Every row gives one point. The points of each table are mixes of a few directions, plus a little noise. How many directions does each table use, and how many do they share? Where both have some left over, give the other angles between the two spaces (their principal angles), to ten degrees, smallest first.
In the rows, 128 means zero.

First (7 x 3):
[[114  89 160]
 [115 192 219]
 [137  84  66]
 [124 145 156]
 [156 143  25]
 [121 161 175]
 [130  83  95]]
Second (7 x 3):
[[106 141 132]
 [122 201 116]
 [186 235  87]
 [134  61 139]
 [174  95 119]
 [107  86 143]
 [ 66  75 159]]
Directions: first 2, second 2, shared 1; angles 60

First (7 x 8):
[[123 132 101 138 136 131 130 151]
 [148 113 235  89  97 114 117  40]
 [105 147   7 174 164 144 142 230]
 [131 126 145 123 123 125 127 114]
 [121 134  90 142 140 134 131 159]
 [124 132 106 136 134 131 130 146]
 [145 114 214  96 103 116 120  58]]
Second (10 x 8):
[[149 111 241  86  95 113 117  35]
 [121 133  94 142 138 132 132 156]
 [131 125 145 122 123 126 127 115]
 [151 109 249  82  92 112 117  28]
 [123 132 108 136 134 130 130 145]
 [115 138  57 155 149 137 135 187]
 [106 145  11 172 163 143 138 224]
 [137 120 180 108 113 122 124  85]
 [123 131  98 140 137 133 132 152]
 [123 132  97 140 137 132 132 153]]
Directions: first 1, second 1, shared 1

First (11 x 11):
[[188  38 180 136  86 105 211 146 174 134 186]
 [127 111 227 137  96 132 137 138 137 117 134]
 [127 167  10 141 157 162  86  87  51 149 106]
 [128 172  98 125 119 135 121  99 105  97 132]
 [155  80 150 119 146  60 156 168 225 165 106]
 [122  84  71 107 172 102 146 174 177 163 131]
 [125  62  43 117 169 141 150 166 127 175 156]
 [ 88 118 185 109 103 164 151 153 117  80 184]
 [ 68 240 170 106  98 159  92  96  90  27 137]
 [216 183 167 192  75 107  96  26  88 138  62]
 [ 64 154 104 118 185 144  62 157 117 163  74]]
Second (11 x 11):
[[ 36 173 212 133 120 110  85 172 165 171  27]
 [198 120  62 121 119 167 176 130  84 107 183]
 [ 75 151 185 139 119  78  99 132 182 160  52]
 [246  94  23 134 165 166 130  55  49  84 225]
 [ 99 137 169 140  95  42 142 123 219 157  65]
 [179 114  78 121 127 162 161 125  90 106 182]
 [100  87 143 128 187 138  55  80 103 101 174]
 [134  98 112 122 160 157 108 108  91 102 184]
 [ 43 130 197 113  91 109 161 196 189 145  98]
 [177 120  83 124 123 149 160 124 101 112 168]
 [119 182 144 134 103 131 132 166 132 163  52]]
Directions: first 5, second 4, shared 2; angles 30, 90

First (11 x 18):
[[121 164 104 114 157  87 129 139 187 182  73 188 197  35  88   7 108  81]
 [131 134 132 128 123 135 118 136 126 118 128 133 119 153 120 146 126 140]
 [124 114 162 118 113 141 145 121  84 109 182 104 109 148 141 179 155 136]
 [144 135 136 106 138 127 147 122 128 120 146 125 162 115 137 113 146 111]
 [123 103 111 155 121 137 120 118 123 124 118 101  93 148 151 153 118 144]
 [120 110 152 127 113 139 140 120  90 115 170 103 102 144 143 174 146 137]
 [167 108  83 147 141 149 123 108 152  96 100  83 127 171 179 140 120 140]
 [140 172 156  91 133 125 126 153 134 119 139 171 166 134  86 116 137 122]
 [112 107 116 156 118 131 116 124 122 134 117 113  89 139 138 148 114 143]
 [107 129 105 154 127 115 104 137 150 156  84 149 109 113 108 104  98 133]
 [118 133 151 113 124 122 140 131 112 135 153 137 135 109 117 126 141 118]]
Second (9 x 18):
[[106  91  71 173 111 115 162 111 128 167 113  94 119 115  86 138 129 101]
 [161 189 185 129 169 137 145 146 125 146 130 128 164 137 100 156 107  86]
 [126 103 114 134 119 134 128 118 120 105 132 102 100 147 153 148 128 147]
 [131 108  82 124 120 124 153 128 130  69 123  87 100 170 111 157 117 145]
 [137 165 187 108 144 134  97 138 129 153 137 176 157 104 150 101 134 124]
 [ 93  73  66 128  88 113 118 113 136 119 121 134 103 113 134  94 147 159]
 [126 127 140 168 136 133 141 117 118 187 126 112 137 109 120 145 127  93]
 [145 148 146  86 135 133 112 143 131  65 136 140 123 156 149 128 123 159]
 [126 148 162 102 130 128  95 135 134 142 133 180 149 101 149  87 140 138]]
Directions: first 4, second 4, shared 1; angles 30, 70, 90

First (8 x 24):
[[152 120 124 168 115 160 197 172 131 113  78 145 164 155 171 128  92 187
  208  64 180 134   7 113]
 [119 136  95 186 168 158 194 187 150 170 130 170 140  91 113  68 120 116
  150  58 223 148  17 142]
 [ 99 147  70  64 159  93  85 131 152 156 154 119  72 117  94 125 107 108
   88 215 116  95 209 127]
 [105 133  93  65  93  96  83 135 175 170 135 113 133 100 112  99 139 119
   67 153 116  94 149 123]
 [159 123 205 145 120 122 108  88 109  79 156 119 140 130 115 159 145 107
  143 101  76 130 179 157]
 [197 113 199 154  97 145 104  96  54  91 133  94 132 181 148 161 136  71
  152 126  68 139 220 122]
 [ 65 142  99  60 151  81  95  97 177 114 142 132  98  99 104 157 127 187
   91 195  99 104 153 138]
 [128 110 139 181 119 168 157 117  75 132  98 131 145 148 167 127 160 129
  125 111 146 180  87 104]]
Second (9 x 24):
[[113 136  95  84 146 146 110 150 193 163 198 122 139  58  99  50 147  71
   73  91 147  84 139 204]
 [ 83 117 183 123 115 124 134  66 162  69 133 139 173  88 137 161 183 212
  108  81  94 141  66 171]
 [169 115 166 160 105 133 118 103  46 103  93 108 113 199 158 179 122 113
  157 170  87 157 190  76]
 [114 130 112 100 138 136 119 133 172 143 171 125 141  79 110  82 147 102
   92  97 136 100 125 180]
 [121 150  55 141 154 105 164 202 151 180  90 161  93 141 107 109  61 145
  173 152 202 122  67  75]
 [155 145  47 121 153 127 133 211 131 204 133 129  84 140 104  72  68  51
  141 160 187 100 155 103]
 [111 108 218 154  97 122 129  44  93  43  97 128 161 150 165 212 176 219
  138 117  63 174 104 119]
 [164 112 172 134 106 145  98  87  69 102 135  94 129 164 150 152 153  86
  119 143  72 139 212 128]
 [123 136 101 139 137 116 148 156 132 143 100 144 113 137 122 133  98 152
  155 142 159 131  93  94]]
Directions: first 6, second 3, shared 2; angles 30
